Every row gives one point. The last column is the point's height on a tilted bowl or saddle (a function of degree 2), plus a little noise. Along how many of its main directions does it bend up, bend down or stay straight?

Points (17 x 4):
[[-26  42  38 -21]
 [-57 -21 -39  60]
 [-28  31 -60  57]
 [-17  11  -7   9]
 [-29 -33  20  16]
 [-32 -28 -24  31]
 [  2  -4  21   0]
 [ -6  26  42 -16]
 [-44   8 -48  58]
 [-44 -14  30  23]
 [ 23 -41  32  10]
 [-30 -29  22  16]
 [-17  41   8 -17]
 [ 23 -27 -14  16]
 [  5 -57   4   5]
 [ 14   1  -7   6]
 [ -1  16 -15   8]]
Directions: 2 up, 1 down, 0 straight

Points (25 x 5):
[[-60  20  22   8  40]
 [-22  10 -26 -14   9]
 [ 12  13 -35 -20  23]
 [ -4 -20  32 -14  10]
 [ 23 -30  37  14  31]
 [-28  26  -5  14  24]
 [-16  19 -21  -3  14]
 [  1 -18  -2 -21   2]
 [ -3   4  11  -6   3]
 [  1 -10   8  11   9]
 [ 11  31 -19 -27  23]
 [-11  40   7 -29  20]
 [-23 -19   0  -8   3]
 [-19  31 -27 -21  21]
 [ 32 -17   5   4  20]
 [ 18  18  -2   9  22]
 [-46   9  35   4  30]
 [-55  -4  -4 -20  13]
 [ 55  17   5  23  60]
 [ 18  10   9  -2  13]
 [ 33 -25  19  30  39]
 [-30   0   3  34  27]
 [-10  -2 -21  11  13]
 [-27 -41 -19 -39  22]
 [ 11   7 -28  24  32]]
Directions: 4 up, 0 down, 0 straight

Points (27 x 5):
[[  0  32  40 -12  18]
 [-14  14   5 -12  -5]
 [-42  26  10 -22  -1]
 [ -2  17  53  -7  23]
 [  4   5   6   0   0]
 [-14 -13   4 -33  10]
 [-16  -1  10  -7  -3]
 [ 20  -6  10  37   3]
 [-10 -38  51 -34  29]
 [  6 -34  20  32 -19]
 [-12  -4  27 -25  16]
 [ 18   1 -18   7   7]
 [ 26  18   8  -9   8]
 [  7 -17  -6 -26  13]
 [-24 -32  31   7 -10]
 [-27 -36 -12  31 -49]
 [  3 -30  18  -6   3]
 [ 16  21 -33  29   2]
 [ 15 -17  13  56  -9]
 [ 27  -7  14  55   6]
 [-60  14  50 -22  60]
 [ 50 -49 -21  33  46]
 [ 32 -14  41 -16  10]
 [ -2  14   3 -17  -1]
 [ 10   0  11  27  -1]
 [ -2  35 -28  25 -20]
 [ 18   5  17   6   6]]
Directions: 2 up, 2 down, 0 straight

Points, 44 rows:
[[ 14  20  -4  12  -7  -3  -9]
 [-35  11  31  14  42  20  18]
 [-26 -18  22  43  28   4  18]
 [ -7   2 -10  -1 -32   8  11]
 [ 12 -21  -5   7 -22   1  18]
 [  1  -6 -41   7  18  -6   0]
 [  6  -6  16  -3 -11 -12   0]
 [ -6  42 -18   8 -17   5 -35]
 [-19  20  13 -10  11  -1  -3]
 [-13  16  -3  41  29  -3   5]
 [-11  -5 -37  40  43 -36 -60]
 [-19  12   9  19  44 -30 -25]
 [  9  15   0 -13   7   2   0]
 [  4 -15   4  -2   7  -3  22]
 [-48 -13 -25  36  26  27   0]
 [-19  19   0 -12   6  -6  -4]
 [  2   1   0  -7  12 -23  -5]
 [ 29 -36  26 -35  -1  20 -23]
 [  7 -34  34  39  -2  38   7]
 [ -8  -9  -8  26   5  28  32]
 [  3  12  25  22  17  -6   5]
 [ -4 -40   1 -29   8   6  18]
 [ 12  20  31  15   0   7  -8]
 [-13   5  36   5 -44  13 -39]
 [ 21 -27  16   7  28   2  10]
 [-26  25   5  -8  39  34   2]
 [ 38   5  18  50   5 -19 -44]
 [-37 -11  20 -23   8  20   8]
 [  7  13 -13 -18  -9 -12 -12]
 [-24  23  -8  10  22 -46 -56]
 [ -2  47  15 -22  23  40 -40]
 [-26   0  28 -21  10  17   4]
 [-11 -17 -11   9  19  -7  22]
 [-35  24 -23   0  47  35 -15]
 [ 15 -33 -23   2   3  11  22]
 [ 27   4  15  12 -10 -32 -46]
 [ 17  19 -11 -22  26  -5 -28]
 [-23 -20  56  -1  15   8  -9]
 [ 13  12 -24  -1  27  43   5]
 [  4 -32   3  -5  22  -7  14]
 [  6 -10  -4   1 -10  -8  15]
 [ -4 -20  25   3  15 -36 -22]
 [ -1   2   4   4  28  60  21]
 [-19 -27 -51  19  18   1  -3]]
Directions: 0 up, 5 down, 1 straight
